Each point is reached from the start by the listed moves, each made 0, 1 or 2 times, or once backwards (-1), plus a little noise. Say if it took an odd or an even number of moves. Then give how often each move was made.

Moves:
(1): [0.034,0.003,0.003,0.003]
(2): [-0.004,0.027,-0.001,-0.013]
Start: [0.006,0.003,-0.001,-0.002]
Points:
[0.077,-0.017,0.005,0.018] => odd (2, -1)
[0.040,0.008,0.001,0.001] => odd (1, 0)
[0.075,0.008,0.004,0.006] => even (2, 0)
[0.065,0.061,0.005,-0.024] => even (2, 2)

Moves:
(1): [0.032,-0.004,-0.008,-0.005,0.000,-0.007,0.006,0.002,-0.002,0.006,0.013]
(2): [0.007,0.025,-0.003,0.001,0.004,0.000,0.000,-0.004,-0.002,0.010,-0.001]
(3): [0.005,0.002,0.039,0.009,-0.006,-0.002,0.005,-0.001,0.001,-0.003,-0.014]
(4): [0.009,0.002,-0.012,0.024,-0.007,-0.004,-0.010,0.007,0.011,-0.004,-0.008]
(5): [0.000,-0.002,-0.003,0.007,0.037,0.008,0.006,0.000,0.012,0.003,0.004]
(6): [0.004,-0.002,-0.005,0.000,-0.010,0.024,0.008,-0.009,-0.002,-0.008,-0.004]
(7): [-0.008,-0.002,-0.010,0.009,-0.002,-0.002,0.024,0.009,-0.007,-0.001,0.006]
(8): [-0.005,0.003,0.000,-0.004,-0.002,0.016,-0.008,0.034,0.010,0.004,0.003]
Start: [0.002,0.011,0.006,0.009,0.012,0.024,0.005,0.008,-0.003,-0.012,0.004]
Points:
[0.073,0.034,-0.050,0.063,0.071,0.050,0.018,0.099,0.048,0.013,0.030] => even (2, 1, 0, 2, 2, 0, 1, 2)
[0.093,-0.013,0.026,0.043,-0.032,-0.047,-0.028,-0.005,0.008,-0.017,-0.005] => even (2, -1, 1, 2, -1, -1, -1, -1)
[0.052,0.011,0.050,0.053,0.043,0.104,0.024,0.067,0.046,-0.020,-0.012] => even (1, 0, 2, 1, 2, 2, 0, 2)
[-0.031,0.018,-0.061,0.055,-0.011,0.079,-0.010,0.089,0.031,-0.026,-0.003] => even (-1, 0, -1, 2, 0, 1, 1, 2)
[0.039,0.032,-0.051,0.075,0.033,0.029,0.036,0.073,0.022,-0.002,0.019] => even (1, 1, 0, 2, 1, 0, 2, 1)
[-0.022,0.007,-0.035,0.010,0.001,0.065,0.018,-0.044,-0.015,-0.035,-0.005] => odd (-1, 0, -1, 0, 0, 2, 0, -1)

Moves:
(1): [-0.001,0.005,0.012,0.008,0.001,-0.027,-0.001,0.009,-0.001,0.005,-0.004,-0.013,-0.001]
(2): [-0.022,0.019,-0.018,-0.019,0.012,-0.012,0.011,-0.016,0.010,-0.002,0.005,0.005,0.011]
(3): [-0.018,-0.008,0.012,0.010,0.005,0.000,0.001,0.016,0.009,0.003,0.012,0.005,0.007]
(4): [-0.008,0.011,0.000,0.013,0.015,0.007,-0.011,0.003,-0.005,-0.005,0.004,-0.012,-0.009]
(5): [0.007,-0.017,0.009,-0.016,0.024,0.004,0.009,0.008,0.004,0.011,-0.006,-0.013,-0.008]
(6): [0.009,0.022,0.006,-0.015,-0.009,0.026,-0.008,0.019,0.015,0.013,0.011,-0.002,-0.014]
(7): [-0.002,0.001,0.007,0.020,-0.010,0.010,0.027,-0.011,0.005,0.004,-0.030,0.004,-0.007]
(8): [-0.012,0.002,-0.030,-0.002,-0.002,0.003,-0.010,0.012,-0.001,0.015,-0.026,-0.022,0.003]
(9): [0.011,0.002,-0.014,0.003,-0.002,0.002,-0.007,-0.013,0.016,-0.010,0.004,-0.008,-0.008]
(10): [-0.007,0.000,-0.001,-0.007,-0.015,-0.005,-0.010,-0.030,0.002,0.008,0.013,-0.005,0.000]
(11): [-0.002,-0.006,-0.019,0.012,-0.002,-0.007,0.015,0.007,-0.016,0.007,0.015,-0.007,-0.008]
(12): [0.001,-0.001,-0.001,0.017,0.004,-0.003,0.001,-0.003,0.003,0.025,-0.004,0.010,-0.001]
Start: [0.006,-0.006,0.011,0.003,-0.003,-0.006,-0.004,-0.005,0.005,0.012,-0.022,-0.016,0.007]
Points:
[-0.041,-0.065,-0.014,0.123,0.025,-0.073,0.053,-0.043,0.026,0.115,-0.057,-0.100,-0.042] => odd (2, 0, 2, 1, 2, -1, 2, 1, 2, 2, 2, 2)
[-0.027,-0.008,0.033,0.011,-0.009,0.069,0.052,0.004,0.007,0.036,-0.029,-0.032,-0.030] => odd (-1, 0, 1, 1, 1, 1, 2, 0, -1, 1, 1, -1)
[-0.020,0.075,-0.067,-0.061,0.091,0.054,-0.011,0.060,0.045,0.091,-0.074,-0.092,-0.037] => odd (0, 2, -1, 2, 2, 2, 0, 2, 0, -1, 0, 1)
[-0.118,0.104,-0.028,0.014,-0.007,0.058,0.013,0.052,0.049,0.041,-0.063,-0.046,0.003] => odd (0, 2, 2, 2, -1, 2, 2, 2, -1, 0, 0, -1)
